Each row of a before or after table is a point. The points were changed in one or more steps. Then noise was added and the rows were shuffled. The steps act on columns, c1 being the first. What was done? A step turns or swaps two columns, mirrors them in a line or flattens them onto one, adds a multiple of one to another, or multiplies or shifts one. Angles are multiples of 10 degrees, from the lower column toward the higher: turns from -170 to 170, lines from 10 to 170 but not 90. Use the fewest steps. Two steps may share a column if one is a turn and the other turns, adds or multiplies; they go together, in the order done. Otherwise the lowest column goes first.
In the rows, zero is written as 128.

Before (11 x 3)
[[159 100  54]
 [ 91 167 159]
 [130 170 134]
 [165 125 156]
 [122 176 151]
 [100 154  49]
 [122 105 113]
 [161 166 124]
 [ 92 142 157]
 [161 146 155]
 [140 164 168]]
After (11 x 3)
[[135 127 128]
 [171 128 147]
 [113 128  97]
 [ 47 126 123]
 [171 129 153]
 [143 130  82]
 [158 128 105]
 [151 127 127]
 [142 130  87]
 [115 132 138]
 [ 62 128 179]]
Steps: turn c1 and c3 by -110 degrees; multiply c2 by 0

Before (12 x 8)
[[106 197 134 121 123  69 113 136]
 [111 114 138  99 133 171 149 118]
 [139 139 118 126 119  80 155 124]
 [117 125  82  77 130 144 137  85]
 [117  93 119  68  95 138 140 111]
 [132  69 136 103  95 150 107 114]
 [119 160 124  88 130  60 151 150]
 [105  66 133 106  95 146 106 143]
 [153 111  49 140  40 116 143 213]
 [ 88 105 117 119 102 131 137  81]
 [156 133  97 143 109 110 118 153]
 [ 85  87  90 129 150 129 119  86]]
After (12 x 8)
[[ 89  87  87 130 122 131 161  82]
 [150 108  50 140   6 118 185 214]
 [106  66 133 104  64 146 145 142]
 [118  92 120  68  63 135 180 114]
 [110 116 139 101 105 173 189 118]
 [ 87 108 116 119  72 131 173  81]
 [113 127  82  78  98 142 178  86]
 [139 139 118 127  91  79 194 123]
 [134  68 139 105  68 149 148 115]
 [155 133  99 141  79 108 158 153]
 [108 201 133 124  91  66 157 133]
 [121 162 126  89  99  67 191 151]]
Steps: shift c5 by -30; shift c7 by 40

Before (8 x 12)
[[108 165 108 143 151 203 114 155 164 125 187 136]
 [145 184 123 116  77 145 108 122 120 129 155 133]
 [150 150 102 104  87 148 129 130  75 148  89 171]
 [173 142 159 154 174 153 147 120 185 111  80 154]
 [187 112 127  85  76 134 115 152 149  97 165 152]
 [113 102 117 109 126 117 147 182 151 159 105 198]
 [155 148 116 132 134 127 144 161 121 134 126 106]
 [105  88 118 110  57 155  82 116 189 188 108 125]]
After (8 x 12)
[[149  87 119 124  61 151  81 131 191 187 150 156]
 [111 150 103 119  74 168 130 139  73 147 141 102]
 [135 166 107 121 144  87 113 135 169 124 212 112]
 [143 148 115 113 140 129 144 145 107 134 126 149]
 [184 115 129  99  72  92 113 162 106  97 138 124]
 [135 185 122 126  80 104 110 130 112 129 147 141]
 [131 103 117  92 102 150 147 168 157 160 112  64]
 [199 144 158 142 163 181 146 110 141 112 142  87]]
Steps: turn c1 and c9 by -40 degrees; flatten c4 and c8 onto the line at 130 degrees; mirror c5 and c12 in the line at 170 degrees; turn c6 and c11 by 80 degrees

Before (11 x 20)
[[109 155 151  98 151  98 112  89 161 116 122  84 200 159 157 160 139 150
  113  77]
 [137 154 115 113 135 175  92  76 140  97  85  84 192 137 139 133 163 149
   79  97]
 [199 122 150  93 112 172 178 131 146 115 134  99 128 152 104  93 117 131
  105 161]
 [178 180 102  88 144 154 157 131 172 110  97 165 112 141  94 136 137 157
  161 136]
 [173 134  92 113 110 181  87 150 159  94 158 137 158 144  97  96 123 153
  123 159]
 [190  99  92 142 144 129 159 150 133 155 148 139 145 102 147 140 132 109
  157 134]
 [138 103 133 124  63 185 131 156 139  92  86 119 142  92 160 104  86 121
   95  75]
 [168 120 132 142 135 105 142  89 150 158 138 149 164 138 173 103  95  96
  123 111]
 [128 156 108 113 125 179 164  87 143 104  85 123 168 120 157 132  82 145
  170  80]
 [109 108  89  88 104 130 169 107 114 151 107 121 113 174 115 145 135  77
   84 115]
 [116 181 160 155 133 131 129 155 143 149 162 160 183 130 103 164 128 127
  168  73]]
After (11 x 20)
[[169  69  90 161 114 174 177 132 145 116 134  99 130 141 105  91 117 116
  104  92]
 [145  85 145 159 111 181  86 150 158  95 159 137 166 138  97  96 122  92
  123 112]
 [154  97 160 112 135 104 140  90 151 160 138 150 174 105 172 101  95 171
  123 142]
 [156 133 123  74  63 184 130 156 140  92  86 119 148  52 159 103  87 129
   95 123]
 [137 154 186 114 105 130 168 107 116 152 108 122 109 180 115 146 138 136
   84  88]
 [ 95 131  69  78 151  99 112  89 162 115 123  84 221 168 156 161 139  93
  112  98]
 [108  58 152 134 144 154 157 131 173 110  95 165 109 150  94 135 139 116
  160  89]
 [105 114 131  77 126 179 165  87 143 105  86 123 178  74 157 132  84 100
  170 114]
 [183  88 175 135 144 130 159 152 132 157 148 138 149 108 145 140 133 129
  157 142]
 [ 77 111 125  72 133 132 130 157 142 149 161 159 199 130 104 164 128 174
  168 154]
 [109 106  97  97 138 176  92  76 140  96  85  84 212 171 138 133 164  70
   78 112]]
Steps: mirror c1 and c2 in the line at 150 degrees; add -1 times c12 to c18; turn c3 and c18 by 140 degrees; swap c4 and c20; multiply c13 by 1.3; add 1 times c17 to c14

Before (10 x 64)
[[130 145 116 110 131 130 122 118 143 111 139 130 126 123 115 124 142 131
  134 146 140 126 130 133 124 137 132 145 110 142 142 135 121 121 137 133
  125 137 159 201 132 117 111 120 121 140 129 127 131 136 115 130 142 133
  135 161 119 142 109 118 119 133 134 129]
 [131 136 112 124 117 132 117 119 122 129 129 129 141 119 133 136 132 133
  131 154 124 128 133 125 139 131 128 133 115 139 140 101 134 128 127 157
  126 136 121 141 117 116 141 126 127 108 138 105 133 115 113 134 119 136
  117 124 133 139 106 133 127 127 113 123]
 [125 134 117 139 112 109 136 126 114 135 132 117 119 116 145 135 121 136
  138 135 137 129 125 117 132 130 152 144 136 142 138 138 130 155 122 116
  121 141 112 124 130 114 117 133 100 165 132 119 107 130 125 126 129 111
  131 113 126 141 112 141 112 113 129 132]
 [168 145 121 142 121 123 123 115 118 113 137 125 121 113 119 129 124 137
  121 123 136 151 117 136 133  87 144 131 108 111 139 141 121 129 142 120
  125 128 131 111 125 127 118 135 128 113 125 133 129 160 113 125 120 137
  125 114 117 146 145 128 118 127 124 146]
 [135  87 108 138 109 132 107 140 119 134 135 125 123 112 114 119 120 148
  133 148 124 139 124 117 128 130 134 142 136 119 141 135 133 125 130 115
  123 119 119 118 133 111 114 132 125 116 138 133 116 124 143 130 116  95
  132 120 132 122 129 120 135 131 135 138]
 [140 140 102 145 124 128 143 153 118 128 153 112 128 182 118 128 123 132
  123 114 136 121 126 139 126 119 128 139 142 140 138 128 121 139 140 137
  135 139 140 118 122 113 141 135 127 116 126 126 133 112 114 124 119 135
  128 117  74 133 110 123 114 128 113 124]
 [134 138 110 145 126 134 143 129 137 113 135 143 161 129 114 104 123 131
  128 126 119 119 120 117 133 100 132  95 144 142 116 138 118 122 131 115
  124 139 112 111 120 129 130 127 116 144 132 136 120 112 138 129 120 139
  116 118 121  91 121 140 114 131 120 165]
 [142 142 101 131 113 134 139 123 130 111 160 128 139 110 122 122 123 132
  120 106 124 121 131 125 131 126 131 131 128 144 140 126 138 134 136 115
  120 142 127 114 129 188 129 113 122 109 130 123 121 115 195 131 151 133
  134 115 135 132 121 136 139 125 107 129]
 [142 130 124 145 131 127 130 130 130 126 138 112 118 109 119 134 126 145
  111 151 124 120 131 117 128 143 142 137 143 143 132 134 164 138 127 130
  139 126 120 141 120 125 118 113 106 122 131 138 108 142 117 124 149 142
  128 115 139 148 119 138 114 124 110 130]
 [131 124 130  93 139 127 142 110 115 116 134 130 123 120 154  84 128 133
  139 149 137 128 129 125 130 136 142 124 144 136 132 137 123 135 144 124
  151  83 112 110 129 112 107 121 111 157 124 136 132 118 129 141 122 142
  119 114 133 135 128 126 155 121 132 125]]
After (10 x 64)
[[171 130 123 144 131 127 103 131 129 126 137 112 118 109 118 133 131 146
  111 151 124 120 132 116 128 142 127 137 143 144 132 134 101 138 128 130
  140 126 120 141 120 125 118 114 106 122 131 138 109 140 117 124 103 143
  128 115 139 148 119 138 115 125 110 124]
 [136 124 130  93 139 126 121 110 115 117 134 128 124 118 154  84 127 133
  140 148 136 129 129 125 129 136 136 124 144 136 133 138 144 135 144 123
  151  82 113 109 129 111 106 121 111 157 124 136 133 126 129 141 124 142
  119 115 134 135 128 126 154 121 132 142]
 [120 134 117 139 113 108 123 126 115 136 131 117 118 116 146 135 134 135
  138 134 137 129 124 119 131 131 142 144 135 141 139 137 132 154 121 116
  121 141 112 123 129 114 117 133 101 165 132 118 107 134 125 126 112 112
  131 112 127 142 111 141 113 113 129 139]
 [249 146 121 142 121 123 147 115 117 113 137 126 121 112 118 129 131 138
  121 124 136 152 118 135 133  88 153 131 108 112 139 141 117 130 141 120
  125 128 130 110 125 126 118 136 127 112 124 134 129 155 114 124 124 137
  124 114 117 143 145 128 119 127 126 129]
 [145 138 110 146 127 135 122 129 136 114 134 143 161 129 114 105 133 132
  129 126 119 119 120 118 133  99 161  94 143 142 115 137 151 122 132 114
  126 139 112 111 120 129 130 126 115 144 131 136 121 122 138 130 133 140
  115 118 120  92 122 141 114 131 120 111]
 [148  87 108 137 109 132 135 140 120 134 135 125 124 113 114 120 135 149
  133 148 125 140 124 117 127 131 143 142 136 119 142 134 112 124 130 115
  124 118 118 119 134 111 116 132 125 116 138 133 115 114 143 130 133  95
  131 120 133 122 128 120 135 131 134 132]
 [134 146 115 110 132 130 138 118 144 108 141 130 126 123 115 123 115 132
  133 147 140 125 130 133 124 137 126 146 111 142 142 134 124 122 137 132
  125 136 160 203 132 117 111 120 119 140 128 127 130 132 116 129 113 134
  135 160 119 142 109 119 118 133 133 123]
 [137 137 112 122 116 132 126 119 120 131 128 128 141 119 134 136 124 134
  131 152 124 127 134 124 138 130 128 133 115 139 140 101 121 127 127 156
  126 136 120 141 117 117 141 126 126 108 138 106 134 112 112 134 135 137
  116 124 133 139 105 131 127 127 114 136]
 [164 141 102 145 125 128 119 154 119 128 152 112 128 182 118 128 131 131
  122 113 136 122 125 140 127 119 127 138 141 140 137 129 148 136 141 139
  135 139 141 118 121 113 140 136 127 117 126 126 134 121 115 124 136 135
  129 117  74 134 110 125 113 127 112 136]
 [170 143 102 130 113 133 109 123 129 111 162 129 140 110 121 123 132 132
  120 106 124 120 131 125 132 127 121 130 129 145 140 126 133 134 137 115
  120 142 128 114 130 189 130 112 123 109 132 123 121 122 194 131 109 133
  133 114 136 132 121 136 138 126 107 119]]
Steps: multiply c1 by 3; turn c7 and c50 by 30 degrees; turn c7 and c33 by 130 degrees; multiply c17 by -1; turn c27 and c53 by -140 degrees; turn c27 and c64 by -130 degrees

Before (8 x 64)
[[146 132 124 109 138  97 163 109 133 120 100 130 127 113 153 118 107 155
  150 104 116 137 155 117 123 122  80 143 153 191 129 163 134  84 153 159
  136 107 121  81 179 161 145 125  93 142 147 125 157 185 145 107 167 136
  104 125 184  91 140 102 134 180 140 158]
 [137 125 145 120 148 164 137 144 109 161 128 134  85 117  91 144 139  81
   97 134 139 106 114 128 116 126 123 162  94 103 114 130 122 150 176 135
  117 138 144 154  83 147 139 164 126 126 131 134 112 122 110 153 172 134
   95 104 104 165 109 146 132 112 117 127]
 [113 129 165 128 153 147  91 153 106 162 108 133  94 119 149 166 127 115
   73 128 131  84  93 127 108 128 149 155 101  87 117 131 113 156 123 119
  105  75 116 166 130 119 102 179 119 112 157 101 104 128 138 137 133 110
  142 121 146 156 128 135  88  93 115 115]
 [131  94 150 121 133 144 115 155 137 137 115 118 113 128 131 166 113 116
   75 159 134  74  94 122 112 132 119 161  91  97 132 122 105 131 173 109
  131  89 133 138 130 146 100 159 149 108 127 109 102 110 135 164 127 131
  151 122 146 151 100 174 107 112 145 148]
 [118 133 143 122 148 157 101 159 104 154 116 120 127 102 100 151 131 116
   78 149 150  81 112 155 130 122 104 149 116  85 117 120 105 146 154 124
  108  88 129 148 110 117 102 152 139 108 116  99 118 114 114 135 130 109
  106 134 132 176 123 120 120 118 108 135]
 [172 109 127 121 148 124 103 122 135 130 120 136 174 111 140 126 102 171
  158 102 137 140 144 135 142 134 129 112 131 187 141 147 154  87 164 135
  144 117  98  98 143 152 179 117  92 118 144  83 175 163 150 120 137 123
  146 109 154 101 138 119  98 193 161 151]
 [121 108 130 134 149  95 109 139 155 134 110 123 135  97 141 101 137 158
  119  98 112 136 135  97 118 123 110 148 140 182 135 151 153  60 169 139
  143 123  61  93 176 165 128 149  99 137 190 101 157 152 126 118 137 127
  120 132 163 121 122 102 154 160 198 141]
 [132 140  96 127 132  93  83 151 121 135 162 135 120  68 142 134 147 166
  127 157 212 170 147 209 164 150 160 118 143 139  84 132 179 111 107 106
  147 105 180  93 126 118 118 121 114 177 177 142  84 141 144 151 178 173
  161  99  82 147 105  93 110 110 133 126]]
After (8 x 64)
[[116 131 140 120 150 158  98 157 107 152 114 124 124  99 104 153 134 115
   76 147 155  83 117 154 130 120 103 152 115  85 117 116 104 144 194 123
  108  84 130 150 111 120 103 155 143 111 117  89 119 113 113 139 130 110
  106 132 136 180 125 118 120 120 107 134]
 [129  94 151 119 134 146 112 150 135 140 116 118 113 127 134 165 114 117
   75 158 137  70  97 123 109 133 120 164  86  92 131 119 100 129 239 109
  125  89 137 139 133 149 100 156 152 108 129 102 100 107 135 186 126 131
  148 123 151 155 100 173 105 113 146 145]
 [144 123 147 118 147 167 137 142 111 164 124 135  85 114  88 144 142  83
   98 135 140 102 116 133 117 127 127 162  93 103 115 130 120 154 247 136
  118 138 143 153  81 145 141 163 127 125 136 139 112 124 112 165 170 135
   93 102 104 166 110 144 129 114 112 129]
 [174 111 123 125 149 121 103 124 138 129 120 136 169 112 139 124 101 169
  155 103 138 141 142 132 142 134 131 112 128 190 145 149 156  84 222 132
  145 116  99 102 141 152 183 116  88 117 146  70 169 164 150 117 138 123
  146 106 155  98 138 119  96 191 162 153]
 [133 141  94 126 132  95  86 151 119 136 158 136 121  67 148 137 147 165
  130 157 213 171 148 209 165 148 161 117 142 138  85 129 182 112  75 108
  148 105 182  89 126 118 120 121 116 176 176 148  83 137 142 166 177 175
  164 102  80 148 107  94 110 111 132 126]
 [146 132 126 107 136 100 163 109 131 125 102 128 126 114 154 118 106 156
  151 103 118 136 156 115 121 118  82 140 155 191 132 161 139  83 191 162
  136 110 122  79 176 157 144 121  92 143 145 131 160 188 147  92 163 136
  102 125 190  89 141 105 127 177 138 160]
 [121 111 130 135 151  96 107 141 160 135 109 126 138  96 140 104 139 159
  121  98 112 134 133  95 121 122 107 149 140 183 133 148 155  62 232 136
  144 125  60  91 175 165 125 150  98 134 188  93 153 156 127 109 136 127
  120 134 163 120 121 101 154 163 197 142]
 [110 128 166 131 154 148  90 152 109 164 110 137  94 118 152 163 123 111
   77 128 130  82  91 130 107 127 149 154  98  85 119 130 114 161 111 119
  103  76 116 167 126 117 102 176 119 111 162  87 107 131 137 142 133 108
  144 119 147 157 129 135  88  92 114 114]]
Steps: multiply c35 by 2.5; multiply c48 by 1.3; multiply c52 by 1.6

Before (8 x 64)
[[ 89 112 143 145  71 127 122 113 122 138  96 121 146 140 121 117  87 158
  142 142 120 184  99 132 126 113 105  82  96 130 150 108 161 155 162 148
  119 109 119 106  93 101 107 153 146 160  93 138 159 125  87 128  85 142
   91 108 135 135 167  78 108  65 143 122]
 [139 133 117 128 108 149 109 104 137 130 123 102 104 137 125 180  98 183
  174 138  93 136 124 162 144  95 167 119 120 153 117  60 181 113  98  83
  160 130 102 127 143  96 108 108 164 177 127  67 139  83 130 167 126 139
  121 117 148 177 116  97  97 136 153 118]
 [107  77 106 129 101 113 181 113 176 143 123 108 114 149 109 168 140 181
  170 115 153  95 144  75 136 139 125 155 184 130 159  84 130 129 151 125
   94  82 171 179 144 164 141  91 136 127 182 158  92 180 121 118 134 116
  126  98 114 145 104 114  97  98 171  96]
 [160 132 100 162 126 153 186 186  94 140 123 121 141 137 102 149 159 148
   94 184  93  98  84 139  62 124 186 170 168 151  70 127 111 154  88 145
  180  89 109 144  60 157 149 177 135 148 194 120 149 123 134 134 108 101
   97 128 140  90 152 117 163 114 161  99]
 [149 117 122 150 156 125  91 117 155  76  80 171  93  55 190 108 131 138
  154  86 185 124  95 143 142  98 171 144  87  60 143  73 103 203  80  56
  120 104 107 125 102 162  90 149  69 141 119 129 143 128 162 189 149 117
  114  79 142 101 176 165 132 154  77 132]
 [169  35  84 100 127 105  92 184 177 145  58 163 166 148  97 100 166  90
  126 107 113 128 174 127  78 152 122 108 146  79 111  77 105 130  82 105
  118 169 166  87  93 109 162  93  99 177 107  79  73 100 127 154  87 152
  123  71 161 128 157 106 142  66 138 124]
 [126 136 101 113 152 159 124 154 160  64 107 135 113 137 152 147  78 165
   94 101 101 140 176 128 114 137  92 105 168 122  75 148 142 138 163  51
  132 113  82 147 132  86 155 103 171 121 183 121  91 121 107 128  90 106
  107 124 138 148 150 127  94 161 130 150]
 [151  85 152 137 104 178 116 136 118  92  43 127 192 112 106 105 155  96
   96  99 103 146 103 113 146  96 134 153  94 137 148 113 127 163 119 139
  165 165 162  86 105 124 169 171 163 128 105 165 104 145  94  92 134 151
  146 105 127 125 146 141 160 106 109 160]]
After (8 x 64)
[[153  85 153 109 105 179 125 136 117  92  43 126 193 112 103 104 156  96
  150  99 103 146 103 114 146  97 133 154  86 137 148 112 127 162 118 139
  166 166 123  87 105 129 170  83 164 128 104 165 104 145  94  92 133 114
  147 104 129 125 147 164 160 106 139 160]
 [ 88 112 142 107  72 127 123 113  91 138  96 121 146 139 121 118  87 158
  162 141 119 184 100 131 127 113 105  82 130 130 150 109 162 156 163 149
  119 109 143 106  93 104 108 103 144 160  94 139 159 125  85 128  85 123
   90 109 135 136 166  96 109  64 173 123]
 [108  77 106 133 102 112  91 114 122 143 123 108 114 149 109 167 140 181
   90 115 153  95 145  75 136 139 124 155 187 130 157  82 130 129 150 125
   95  81 186 180 145 160 141 181 135 126 182 158  91 180 121 118 133 140
  125  97 115 144 104 157  96  96 201  95]
 [139 133 117 122 108 149 155 104 119 130 124 102 106 138 126 180  98 185
  151 138  95 137 124 162 144  95 166 119 169 153 117  61 182 113  98  84
  160 131 143 126 142  99 109 140 164 176 127  67 139  84 130 166 125 119
  119 117 148 177 115  89  97 135 182 117]
 [168  36  84 140 126 105 174 185 119 144  58 163 167 147  97  99 165  91
  110 107 113 129 174 127  78 152 121 107 132  79 111  78 105 129  82 105
  118 170 189  88  94 117 163 148  99 177 107  79  72 100 128 155  86  93
  123  71 160 129 158 149 141  66 169 123]
 [126 136 101 153 153 158 140 153 164  64 108 135 113 137 152 148  78 166
   80 101 101 140 175 126 115 136  91 105 109 123  74 149 142 139 161  51
  131 113 143 147 130  78 154 150 169 121 183 120  91 121 109 127  91 137
  106 125 138 149 150  87  95 160 160 150]
 [148 117 122 114 157 124 155 116 180  76  80 170  94  55 190 108 131 139
  176  85 186 123  95 142 142  99 172 144 138  59 144  72 102 203  81  56
  120 103 131 126 102 159  91  95  69 141 118 129 143 128 162 188 150 148
  115  78 141 101 178 129 131 153 106 132]
 [159 133 101 111 125 152  57 186 110 140 123 121 140 135 100 149 159 148
   79 184  92  97  84 139  63 123 186 170 111 150  69 127 111 155  89 144
  181  90 100 143  60 148 149 102 136 148 194 120 149 124 134 133 108 169
   97 127 141  89 151 106 163 114 192  98]]
Steps: add 0.3 times c54 to c42; turn c4 and c54 by 150 degrees; turn c7 and c44 by 160 degrees; turn c39 and c60 by 60 degrees; turn c9 and c39 by 60 degrees; turn c19 and c29 by 70 degrees; shift c63 by 30
